Each row is a point. The points of each table are mixes of a few directions, plus a little noise. How many directions does each table use, and how many do they share? Where both have some left over, give the other angles between the two spaces (their principal angles), to ten degrees, smallest first.
(in the rows, 128 means zero)

First (4 x 3)
[[142 130  79]
 [119 129 158]
 [105 183 210]
 [146  70  65]]
Second (6 x 3)
[[124 163 188]
 [156 162 108]
 [160 142  74]
 [120  70  55]
 [126 166 193]
 [ 81  68 148]]
Directions: first 2, second 2, shared 1; angles 30

First (8 x 8)
[[ 94 167 155 170 146  97 126 127]
 [144 129 135 129 155 126 117 117]
 [182  96 111  92 152 152 113 114]
 [ 84 136 121 138  76 124 151 150]
 [184 113 131 110 186 137 101 101]
 [122 139 136 139 137 119 126 126]
 [166 116 128 114 163 136 111 112]
 [ 48 129 103 131   7 133 178 176]]
Second (8 x 8)
[[195 139 127 166 178 183 118 147]
 [128 107 108 168 146  94 125 104]
 [117 117 126 185 133 103 124 128]
 [117 163 107  51  80 185 173 148]
 [106 101 146 124 115  82 105 119]
 [131 179 136  42 146 156 146 109]
 [123 132 143 175 122 125 120 154]
 [112  90 128 111 103  93 113 115]]
Directions: first 2, second 5, shared 2

First (8 x 11)
[[128 128 128 130 127 128 128 129 128 129 126]
 [142 116 134  96 142 140 116 110 113 102 177]
 [137 120 132 105 138 136 118 115 117 109 162]
 [121 135 125 147 120 121 135 138 135 142 101]
 [113 143 123 165 112 115 142 149 146 157  72]
 [159 100 142  51 160 156  97  84  91  68 242]
 [ 95 158 114 209  94 100 160 174 167 192   7]
 [130 126 128 123 130 129 126 125 127 124 135]]
Second (9 x 11)
[[140 110 159 119 163 144 112 128 122 101 152]
 [139 126  97  90 116 125 133  63  75 102 174]
 [122 164 121 147 127 126 102 143  81 137 116]
 [127 155  88  92  93 124 110 126 104 138 173]
 [109 136 159 179 131 127 126 217 204 172  60]
 [117 168  98 135 100 117 114 140  97 151 119]
 [139  78 141 119 144 129 169  76 151 101 128]
 [132 144 148 138 155 139  95 142  88 115 135]
 [126  71 141 133 122 122 190 118 228 136  94]]
Directions: first 1, second 4, shared 1

First (8 x 18)
[[140 123 103  81  86 213 136 130 179 169  79 139 132 138  89 174  42 119]
 [127 128 130 131 131 122 127 128 124 125 132 127 128 127 131 125 135 129]
 [127 129 132 135 135 115 127 128 120 122 136 126 127 127 134 121 141 129]
 [125 130 135 141 140 104 126 127 113 116 142 125 127 125 139 115 153 130]
 [127 128 130 132 132 120 127 128 124 124 132 127 128 127 131 124 136 129]
 [142 122  99  75  80 225 137 130 187 175  72 141 133 139  83 181  29 118]
 [123 130 138 148 145  92 125 127 107 111 149 123 126 123 144 109 164 132]
 [115 134 156 180 175  33 119 126  71  82 183 115 123 117 172  77 225 138]]
Second (8 x 18)
[[130  97 121 146 119 167 162 136 142 131 139 142 141 120  95 159 122 138]
 [116 143 137 120 145 146 133 126 101 179 119 151 130 153 168 165 138 145]
 [130 180 143 108 159 106  88 123 106 127 100  91  96 143 156  65 137 129]
 [122  93 113 123  75  58 121 114 148 108 166 169 167 109 148 179 122  90]
 [134  95 116 143 106 132 145 132 154 100 145 132 141 107  90 136 118 120]
 [122 122 127 126 122 125 133 125 123 146 135 150 140 133 145 161 130 128]
 [137 210 154 112 199 151  87 133  94 129  69  48  61 153 135   7 140 153]
 [133  84 114 147 100 140 155 133 157 104 151 142 148 105  86 153 117 121]]
Directions: first 1, second 3, shared 0; angles 60
